Every row gives one point. The points of each table are mixes of a few directions, plus a little noise. Count the directions of each table, and those that both share. Where both have some left over, give the other angles between the two spaces (their principal angles), to ten degrees, smallest first.

First, 6 rows:
[[-5.0  4.1  0.3]
 [ 3.5 -2.8 -0.2]
 [ 3.7 -3.0 -0.3]
 [ 1.5 -1.3 -0.1]
 [ 0.7 -0.6 -0.1]
 [-4.4  3.6  0.3]]
Second (6 x 3):
[[-2.8  2.3  0.2]
 [-1.5  1.2  0.1]
 [ 1.5 -1.2 -0.1]
 [-5.1  4.2  0.4]
 [ 2.9 -2.4 -0.2]
 [ 5.1 -4.2 -0.4]]
Directions: first 1, second 1, shared 1

First (7 x 6):
[[-3.1 -1.6  0.1 -1.1 -1.3  0.4]
 [-5.8 -4.5  2.6 -1.0 -2.0  0.3]
 [ 1.4  1.1 -0.8  0.1  0.4 -0.1]
 [-4.0 -2.2  0.2 -1.4 -1.7  0.4]
 [ 8.3  2.3  3.3  4.5  4.0 -1.5]
 [ 4.0  3.3 -2.1  0.5  1.3 -0.2]
 [-0.7  1.5 -3.2 -1.7 -0.9  0.5]]
Second (8 x 6):
[[-4.8 -0.7 -3.2 -3.2 -2.5  1.0]
 [ 8.2  3.1  1.6  3.7  3.6 -1.2]
 [ 1.7  0.1  1.2  1.2  0.9 -0.5]
 [-4.4 -0.1 -3.5 -3.2 -2.5  1.1]
 [ 5.0  3.7 -1.8  1.0  1.8 -0.4]
 [-5.1 -4.3  3.1 -0.6 -1.6  0.2]
 [ 0.1 -0.3  0.7  0.4  0.2 -0.1]
 [-0.9 -1.6  2.0  0.5  0.0 -0.2]]
Directions: first 2, second 2, shared 2

First (11 x 11):
[[-0.6 -4.9  2.0  7.6 -1.7 -2.0 -3.5  3.7 -2.1 -2.9  0.3]
 [ 0.0  0.5 -0.2 -0.7  0.2  0.2  0.3 -0.4  0.2  0.3  0.0]
 [-0.3 -2.5  1.0  4.1 -0.9 -1.1 -1.9  2.0 -1.1 -1.5  0.2]
 [-0.5 -3.9  1.5  6.1 -1.3 -1.6 -2.8  3.0 -1.7 -2.3  0.3]
 [-0.6 -4.8  1.9  7.5 -1.6 -1.9 -3.5  3.7 -2.1 -2.9  0.3]
 [ 0.5  4.2 -1.7 -6.6  1.4  1.7  3.0 -3.2  1.8  2.5 -0.3]
 [-0.1 -0.4  0.2  0.6 -0.1 -0.1 -0.3  0.3 -0.1 -0.2  0.0]
 [ 0.5  3.8 -1.5 -5.9  1.3  1.5  2.7 -2.9  1.6  2.2 -0.2]
 [-0.2 -1.4  0.6  2.2 -0.5 -0.6 -1.0  1.1 -0.6 -0.8  0.0]
 [ 0.4  4.1 -1.7 -6.5  1.4  1.7  3.0 -3.2  1.7  2.4 -0.2]
 [ 0.7  5.4 -2.2 -8.3  1.9  2.2  3.9 -4.1  2.3  3.2 -0.3]]
Second (8 x 11):
[[-0.9  3.8 -3.4 -5.1  1.0  2.2  0.9 -4.0  2.5  4.5 -1.1]
 [ 1.2 -1.3  1.8  1.9  0.3 -2.3 -1.0  1.9 -1.2 -2.0  1.3]
 [ 3.6 -0.1  3.1 -0.1  1.8 -5.5 -1.1  2.3 -1.6 -3.2  3.8]
 [ 1.0 -0.7  3.6 -1.9 -1.3  3.5  8.3  2.3 -1.5 -5.6 -1.5]
 [-0.4 -3.2  1.7  4.3 -1.5  0.1 -0.2  2.7 -1.6 -2.7 -0.5]
 [-4.0 -0.4 -3.3  0.7 -2.1  5.7  0.9 -2.2  1.6  3.3 -4.1]
 [ 0.1  0.3 -1.7  1.2  1.1 -3.3 -5.4 -1.0  0.6  2.8  1.7]
 [-0.7  1.2 -2.1 -0.8  0.7 -0.5 -2.4 -1.9  1.3  3.1  0.2]]
Directions: first 1, second 3, shared 1

First:
[[ -0.1   0.0  -0.1   0.0   0.0   0.0   0.1   0.0   0.1   0.0   0.0  -0.1
    0.0   0.0]
 [ -1.9  -0.3   0.2   1.1  -0.5   0.0   0.5   0.5   0.4   0.7   0.0  -0.3
   -0.4  -0.4]
 [ 13.1   2.0  -1.5  -7.7   3.9  -0.3  -3.8  -3.5  -2.8  -4.2   0.5   1.5
    3.4   2.8]
 [ -6.8  -1.1   0.9   4.1  -2.1   0.2   1.9   1.9   1.5   2.2  -0.3  -0.9
   -1.8  -1.6]
 [-11.7  -1.9   1.4   6.9  -3.5   0.2   3.3   3.2   2.5   3.8  -0.6  -1.3
   -3.0  -2.7]
 [ -4.6  -0.8   0.6   2.8  -1.5   0.1   1.4   1.2   1.0   1.5  -0.2  -0.5
   -1.2  -1.1]
 [  7.8   1.2  -0.9  -4.5   2.3  -0.1  -2.2  -2.1  -1.7  -2.5   0.3   0.9
    2.1   1.7]
 [  2.4   0.3  -0.3  -1.5   0.8   0.0  -0.7  -0.6  -0.5  -0.7   0.1   0.3
    0.6   0.6]
 [  2.0   0.4  -0.2  -1.1   0.6   0.0  -0.6  -0.5  -0.3  -0.6   0.0   0.2
    0.6   0.4]]
Second, 8 rows:
[[-3.6  0.5  0.1 -1.9  1.9  1.7  0.4  2.4 -4.4  0.7 -2.9  5.2 -0.3  4.2]
 [ 3.6  1.3  1.3  0.9  1.5 -2.4 -1.3 -0.9  2.2 -1.9  2.1 -3.6  1.4 -1.5]
 [-5.2  0.0  2.7 -0.8  0.8  2.3  0.0  0.4  3.1  2.7 -1.1  0.5  1.0  0.7]
 [ 5.1 -0.4 -1.0  4.4 -2.0  1.7  0.7  0.8  2.7 -1.7  3.8 -0.7 -3.8 -2.6]
 [-5.3 -0.4  0.7 -4.0 -2.3 -2.2  1.3  0.9 -3.1  2.0 -3.1  1.9 -2.2  6.0]
 [-4.7 -3.5  0.3 -3.6  0.1  0.1 -0.3 -2.5 -0.7  1.8 -3.5 -0.7  4.6 -3.6]
 [ 5.6  2.5 -3.8  5.2 -0.5  0.2 -1.1 -3.3  3.3  0.6  4.8 -3.4  0.9 -3.1]
 [ 4.4 -0.5 -0.7  0.0  0.4 -1.5  0.3  1.7 -3.3 -3.9  0.3  1.3 -1.9  0.1]]
Directions: first 1, second 6, shared 0; angles 40

First, 11 rows:
[[ 2.3  1.3  0.5 -0.4  0.3 -0.9 -0.1  0.0 -0.8  1.3  2.4 -0.3  0.8 -4.1
   1.3 -3.6 -1.0  1.3  0.1 -1.2]
 [ 4.5  2.6  1.2 -0.8  0.4 -1.6 -0.5  0.1 -1.3  2.7  4.7 -0.7  2.0 -7.9
   2.3 -6.8 -1.8  2.9  0.2 -2.3]
 [-3.2 -1.7 -0.8  0.6 -0.4  1.0  0.3  0.0  1.0 -2.0 -3.2  0.5 -1.3  5.5
  -1.7  4.7  1.2 -1.9  0.0  1.7]
 [ 0.0 -0.1  0.0  0.1  0.1  0.2 -0.1  0.0  0.0 -0.1  0.0  0.1  0.0  0.2
   0.0  0.1  0.0  0.0  0.0  0.1]
 [ 5.4  3.1  1.3 -0.9  0.5 -1.9 -0.5  0.0 -1.6  3.4  5.5 -0.9  2.2 -9.4
   2.7 -8.1 -2.0  3.4  0.3 -2.7]
 [-7.6 -4.3 -1.8  1.3 -0.9  2.7  0.8 -0.1  2.2 -4.5 -7.4  1.2 -3.1 13.0
  -3.8 11.3  2.9 -4.7 -0.2  3.7]
 [-0.8 -0.4 -0.1  0.2 -0.2  0.3  0.0 -0.2  0.3 -0.3 -0.8  0.2 -0.3  1.4
  -0.4  1.2  0.2 -0.5  0.0  0.3]
 [-5.0 -2.8 -1.1  0.9 -0.6  1.9  0.4  0.0  1.6 -3.1 -5.0  0.8 -2.0  8.6
  -2.6  7.4  1.8 -3.0 -0.3  2.5]
 [-0.3 -0.1  0.0  0.1  0.0  0.1  0.0 -0.1  0.1 -0.1 -0.1  0.1 -0.1  0.4
  -0.2  0.3  0.0 -0.2  0.0  0.2]
 [ 2.0  1.1  0.4 -0.3  0.2 -0.6 -0.3  0.0 -0.6  1.3  2.0 -0.4  0.8 -3.4
   1.0 -2.8 -0.7  1.2  0.1 -1.0]
 [ 2.4  1.6  0.7 -0.4  0.3 -0.9 -0.1  0.1 -0.7  1.5  2.5 -0.4  1.1 -4.3
   1.3 -3.7 -0.9  1.5  0.1 -1.3]]
Second, 11 rows:
[[-0.3  1.5  2.2  1.4 -4.4 -0.5 -0.1 -2.6  1.8  6.7  1.0  0.2 -1.8 -3.9
   4.3 -2.7 -1.6  2.4 -0.8 -6.0]
 [ 4.9  0.9 -2.0 -0.8  2.7 -0.3 -0.7  2.1 -2.6 -4.7  1.9 -1.6  4.9 -3.5
  -3.2 -1.9 -0.7  0.4  0.4  3.7]
 [-3.9 -1.9 -0.4 -0.2  1.8  0.5 -0.1 -0.2  0.0  0.7  0.4  0.2 -2.5  1.8
  -0.4 -0.5  0.6  0.9 -0.4 -1.2]
 [ 1.9  1.6  1.0  1.4 -5.7  0.3  0.4 -1.0  2.2 -0.1 -4.6  0.5  1.4  3.0
   0.7  6.0 -0.3 -3.1  0.0  1.4]
 [-1.3 -0.9 -1.9  3.6 -5.0  2.0 -0.9 -2.3  1.5  0.0 -3.2 -1.3  1.4  1.1
  -1.9  3.6 -1.5  0.9 -2.3 -2.0]
 [ 0.6  1.6  2.3 -0.1 -2.4 -1.0  0.4 -1.1  1.3  4.1  0.4  0.8 -1.6 -1.5
   3.6 -1.1 -0.5  0.0  0.3 -2.6]
 [-3.1 -1.3  0.4 -0.3  0.5  0.3  0.4 -0.1  0.9  0.4 -1.1  1.0 -2.6  3.3
   0.5  1.8  1.0 -1.0  0.1  0.0]
 [ 5.7  4.2  3.3 -1.5 -1.9 -2.3  0.3 -0.4  0.0  4.7  3.5  0.4  1.0 -7.1
   5.0 -5.4 -1.4  1.1  1.2 -2.3]
 [-3.8 -1.8 -0.3  0.4 -0.1  0.7  0.3 -0.6  0.8 -0.1 -2.0  0.6 -2.2  4.0
  -0.4  2.5  0.8 -0.7 -0.5 -0.4]
 [ 2.7  0.5 -1.1 -0.3  1.5 -0.2 -0.4  1.2 -1.3 -2.7  1.0 -0.9  2.8 -2.0
  -2.0 -1.1 -0.5  0.3  0.2  2.1]
 [-3.8 -4.3 -3.3 -4.0 12.9  0.2  0.3  5.0 -4.3 -8.9  2.3  0.2 -0.8  5.1
  -6.4 -1.3  3.7 -1.3  1.6  7.6]]
Directions: first 1, second 4, shared 1

First (11 x 32):
[[ 0.3  1.2  1.0  1.0  2.5 -1.0 -1.0  0.7  1.6  0.1 -0.6  3.4  2.1 -1.9
   3.3  2.1 -2.6 -1.1  2.7 -0.8 -1.2  2.5 -0.3 -0.8 -0.9 -1.4  4.4 -0.6
   0.5 -3.4 -1.4 -0.3]
 [-2.1 -0.9  6.0  1.2 -2.2 -3.2 -5.1  0.9  1.7  1.9 -2.2  0.7  1.0 -3.1
   3.2 -0.2  2.0  8.8 -0.7 -4.3  3.7 -2.7  1.4 -1.1  2.2  0.3  4.3 -3.0
   0.0  2.1 -5.7  2.7]
 [ 1.8 -0.5 -1.4  1.0  2.0  1.0 -1.3  0.5 -2.2  1.6 -0.9  0.2  2.1  0.0
   1.4  2.3  0.4 -4.6 -0.2 -1.1 -1.2  2.9  0.9  1.6 -0.6 -0.4 -1.5  1.0
   2.1 -2.5 -0.7  1.3]
 [-2.0 -1.2  1.4 -2.0 -2.0 -2.5 -2.8 -2.3  0.6  0.5 -2.9 -2.7  1.6 -1.3
   1.5  0.6  1.6  4.8 -3.7 -1.8  3.0 -4.0  2.4 -2.3 -0.5  1.9 -1.2 -1.9
  -1.5 -0.4 -2.2 -2.0]
 [-0.1  0.5 -2.6 -1.8  0.3  0.3  1.8 -1.8  0.1 -1.4  0.0 -1.1  0.2  0.9
  -0.8  0.3 -1.2 -2.0 -1.1  2.0 -0.5 -0.4  0.1 -1.2 -1.8  0.6 -2.6  0.6
  -1.2 -1.9  2.3 -3.4]
 [ 1.5  0.7 -2.6  0.5  1.8  1.6 -0.8  0.9 -2.3 -0.5 -1.1  0.1  1.8  0.4
   1.5  1.6 -0.9 -4.5 -0.6  0.1 -0.3  3.2  0.9  0.5 -0.8  0.1 -2.7  1.2
   1.8 -4.0 -0.3  0.4]
 [ 1.9  1.2 -1.0  1.9  2.2  1.7 -1.7  2.6 -1.9 -0.1 -0.7  1.9  1.8 -0.2
   2.3  1.6 -0.9 -3.7  1.2 -0.8 -0.4  4.6  0.4  1.2  0.3 -0.9 -0.2  1.1
   2.9 -3.5 -1.6  2.6]
 [-0.7 -5.1  2.6 -0.8 -0.4 -2.5  7.1 -4.5  3.6  6.2  6.0 -0.1 -3.8  0.7
  -6.9 -1.5  2.7 -0.3  3.8  0.0 -6.9 -5.5 -4.3  4.2  0.1 -2.0  6.1 -0.7
  -4.0 11.3  6.3 -1.0]
 [ 1.3  0.2 -1.7  0.5  0.5  1.8 -0.4  1.1 -2.1 -0.3 -0.2 -0.4  0.2  1.0
   0.1  0.3  0.2 -2.7 -0.4  0.3  0.0  2.1  0.4  1.0  0.2  0.1 -2.5  1.3
   1.6 -1.3  0.1  1.3]
 [ 0.9  1.6 -0.9  1.0  1.6  0.8 -1.8  1.5 -0.8 -1.0 -1.5  1.4  1.9 -0.5
   2.8  1.6 -1.6 -1.9  0.3 -0.3  0.4  3.1  0.7 -0.7 -0.3 -0.3 -0.2  0.4
   1.5 -4.3 -1.8  0.5]
 [-2.5  2.2 -0.8 -2.7 -6.1  2.3  6.0  0.2  1.9 -6.9  4.1 -3.5 -8.7  4.3
  -8.7 -8.6  0.2  7.5 -1.5  6.4  3.5 -5.8 -2.4 -2.5  2.4  2.0 -4.1  0.3
  -3.9  7.6  4.9 -2.2]]
Second:
[[-1.7 -1.9 -1.8  0.1 -2.3  0.6 -1.1 -2.9 -2.8  5.6 -2.9 -4.4 -3.9  3.7
  -0.8  1.9  5.2  0.6 -2.8 -2.1 -0.7 -2.6  1.4  2.8  1.4  1.2 -3.1 -1.3
  -1.2  0.2  2.5 -2.7]
 [-0.8  0.8 -1.9 -3.1  1.6 -1.2  2.3 -3.8  3.5 -1.5  0.2  0.3  0.7 -0.9
  -0.7  1.7 -1.8 -1.0 -0.7  0.1 -3.4 -1.2 -1.2 -2.6 -3.2  0.3  0.6 -1.2
  -4.0 -4.2  0.3 -6.2]
 [ 0.3  2.0  0.8 -1.8  1.5 -0.7  0.6  0.1  1.8 -3.0  0.4  2.6  1.1 -3.5
   1.2 -1.9 -3.5  0.3  1.3  2.2  0.0  0.8 -0.6 -2.3 -1.6 -0.1  4.1  0.1
  -1.9 -0.7  0.5 -0.8]
 [-2.4  1.5  1.0  3.9 -4.1 -1.2 -0.3  2.7  0.9 -0.6 -3.5  0.4 -1.1  3.7
   1.5 -1.1 -2.1  3.3  2.2  3.5  3.6 -1.0  1.0 -2.4  1.6  0.3  0.0  1.3
   3.0 -0.3  2.9  1.1]
 [-0.1 -0.9 -2.2 -3.0  0.2  1.0  1.7 -3.7  1.2  1.3 -0.1 -2.1 -2.0  0.3
  -4.0  1.0  3.2 -1.5 -2.8 -3.0 -5.2 -1.4 -1.5  0.8 -1.2  1.6 -2.2 -1.1
  -4.3 -2.1 -0.8 -3.5]
 [ 1.8 -0.4 -0.3 -1.1  5.2 -1.9  0.6 -0.6  1.4 -3.0  4.6  2.6  6.3 -2.7
   3.0  3.6 -4.3 -3.0  1.3  0.2  0.6  1.8  0.2 -1.7 -2.9 -3.2  0.8 -0.7
   1.6 -1.9 -3.0 -2.3]
 [ 5.3 -3.9  0.5 -2.9  7.2  2.2 -2.9 -0.9 -6.2  2.9  6.8 -0.5  3.6 -5.6
   1.3  2.2  4.0 -5.2 -2.5 -5.5 -0.6  3.3  0.9  6.9  0.2 -2.5 -0.3 -1.5
   1.1  4.9 -5.2  3.3]
 [-1.1  1.5  1.2  3.5 -4.8  0.8  1.3  4.0  2.5 -2.3 -2.1  0.8 -2.1  3.0
  -3.2 -3.4 -0.5  2.5  1.6  1.5  0.1  0.0 -1.5 -1.8  1.8  1.6 -1.3  2.3
   1.8  0.2  0.0  4.7]
 [-1.2  1.3  2.7  4.6 -4.7  0.5 -2.4  5.2 -2.3  0.6 -3.5  0.4 -2.7  2.1
   1.8 -4.1 -0.1  3.9  2.2  3.2  5.4  0.3  1.5  0.4  3.9  0.9  1.4  2.1
   3.9  3.9  3.0  6.4]]
Directions: first 5, second 5, shared 1; angles 30, 50, 70, 70

First (8 x 32):
[[ 0.1 -1.5 -1.2  0.0  0.0  2.2  2.3  2.9  1.7 -1.9 -1.6  1.6 -2.0  0.5
   4.3 -2.3 -0.3  2.5  3.6 -1.0 -4.1 -2.0 -2.7 -3.3  2.1  4.7  0.6  0.8
   1.3 -0.9  1.9 -0.7]
 [-0.2 -0.1 -3.7  0.7 -0.5  0.3 -1.8  2.5  1.6 -1.1  1.6 -2.1 -0.4 -1.1
   4.2 -2.2  0.6  2.5  0.2 -2.7 -4.0  1.0 -0.3 -2.0  2.0  2.4  2.7  3.3
   0.5 -1.5 -1.0 -0.7]
 [-1.5  3.3  2.5  2.3  1.2 -3.0 -4.3 -4.6 -1.1  2.6  0.1 -0.7  1.6 -2.5
  -7.1  3.9  2.7 -3.8 -4.3  0.9  5.9  1.9  3.8  5.9 -3.8 -3.9 -0.6  0.5
  -0.3  2.0 -1.6  2.8]
 [ 1.3 -0.3  1.6  1.3  0.1 -4.6 -1.8 -5.2 -2.6  5.0 -1.2 -2.4  3.1  1.7
  -2.3  6.6 -1.2 -4.0 -0.9  1.3  6.1  1.4  4.7  2.2 -3.0 -5.8 -0.9 -4.0
  -4.8  3.0 -3.7 -2.5]
 [-1.0 -0.9 -2.5  0.8  0.5  4.4  2.0  5.7  4.2 -4.1 -1.8  2.8 -4.1 -1.5
   6.0 -5.3  1.8  4.7  4.5 -2.8 -7.8 -2.8 -4.7 -4.3  3.5  9.4  2.2  4.3
   4.1 -2.3  3.7  1.1]
 [-0.6  1.1  1.0  0.4  0.4 -0.6 -1.2 -1.4 -0.4  0.6  0.1  0.2  0.4 -0.8
  -2.9  1.0  0.8 -1.4 -1.6  0.6  2.0  0.5  0.9  2.0 -1.2 -1.2 -0.5  0.1
   0.2  0.6 -0.1  1.3]
 [ 1.8 -2.6  2.1 -3.2 -0.9  1.4  5.2  0.2 -2.0 -0.4 -0.7  2.0  0.3  3.7
   0.2 -0.4 -3.6 -0.3  2.2  2.8  0.9 -1.8 -2.0 -2.0  0.6 -1.9 -2.9 -4.8
  -1.0  0.4  1.4 -1.9]
 [-0.1  0.8 -0.1 -2.1 -0.9  0.0 -0.6 -0.1 -1.6 -0.6  3.4 -1.4  1.4  0.0
  -2.5 -1.3 -1.0 -0.4 -3.5  1.0  1.2  1.6  0.2  1.5 -0.2 -3.9 -0.7 -0.2
   0.0 -0.9 -0.6  0.6]]
Second, 9 rows:
[[ 1.7 -2.1  1.1 -3.3  4.8 -3.7  1.9  0.3  0.0 -0.3  7.3  0.0 -1.6 -0.6
  -2.2  1.0  3.5  4.6  3.4  3.0 -2.5 -7.6  0.2  5.7  3.3 -0.7  4.7 -0.7
   1.3  3.5  0.4  2.4]
 [-1.7  2.1 -1.1  3.2 -4.7  3.6 -1.9 -0.3 -0.1  0.3 -7.1  0.0  1.5  0.5
   2.2 -0.9 -3.4 -4.5 -3.3 -2.9  2.5  7.4 -0.2 -5.5 -3.2  0.7 -4.6  0.7
  -1.3 -3.4 -0.4 -2.4]
 [-1.9  2.4 -1.2  3.6 -5.4  4.1 -2.1 -0.3 -0.1  0.3 -8.1  0.0  1.8  0.6
   2.5 -1.1 -3.9 -5.2 -3.8 -3.3  2.8  8.5 -0.2 -6.3 -3.7  0.8 -5.3  0.8
  -1.4 -3.9 -0.5 -2.7]
 [-1.1  1.4 -0.7  2.1 -3.2  2.5 -1.3 -0.2  0.0  0.2 -4.8  0.0  1.1  0.4
   1.5 -0.6 -2.3 -3.1 -2.2 -2.0  1.7  5.1 -0.1 -3.8 -2.2  0.5 -3.2  0.5
  -0.9 -2.3 -0.3 -1.6]
 [-0.5  0.6 -0.3  0.9 -1.3  1.0 -0.5 -0.1  0.0  0.1 -2.0  0.0  0.4  0.2
   0.6 -0.3 -1.0 -1.3 -0.9 -0.8  0.7  2.1  0.0 -1.6 -0.9  0.2 -1.3  0.2
  -0.4 -1.0 -0.1 -0.7]
 [ 2.1 -2.6  1.3 -3.9  5.8 -4.4  2.3  0.4  0.1 -0.4  8.7  0.0 -1.9 -0.7
  -2.7  1.2  4.2  5.5  4.0  3.6 -3.0 -9.1  0.2  6.8  4.0 -0.9  5.7 -0.9
   1.6  4.2  0.5  2.9]
 [ 0.0  0.0  0.0  0.0  0.0  0.0  0.0  0.0  0.0  0.0  0.0  0.0  0.0  0.0
   0.0  0.0  0.0  0.0  0.0  0.0  0.0  0.0  0.0  0.0  0.0  0.0  0.0  0.0
   0.0  0.0  0.0  0.0]
 [ 1.6 -2.0  1.0 -3.0  4.5 -3.4  1.8  0.3  0.0 -0.3  6.7  0.0 -1.4 -0.5
  -2.1  0.9  3.2  4.3  3.1  2.7 -2.3 -7.0  0.2  5.2  3.0 -0.7  4.4 -0.7
   1.2  3.2  0.4  2.3]
 [-0.1  0.2 -0.1  0.3 -0.4  0.3 -0.2  0.0  0.0  0.0 -0.6  0.0  0.1  0.0
   0.2 -0.1 -0.3 -0.4 -0.3 -0.2  0.2  0.6  0.0 -0.5 -0.3  0.1 -0.4  0.1
  -0.1 -0.3  0.0 -0.2]]
Directions: first 4, second 1, shared 0; angles 80
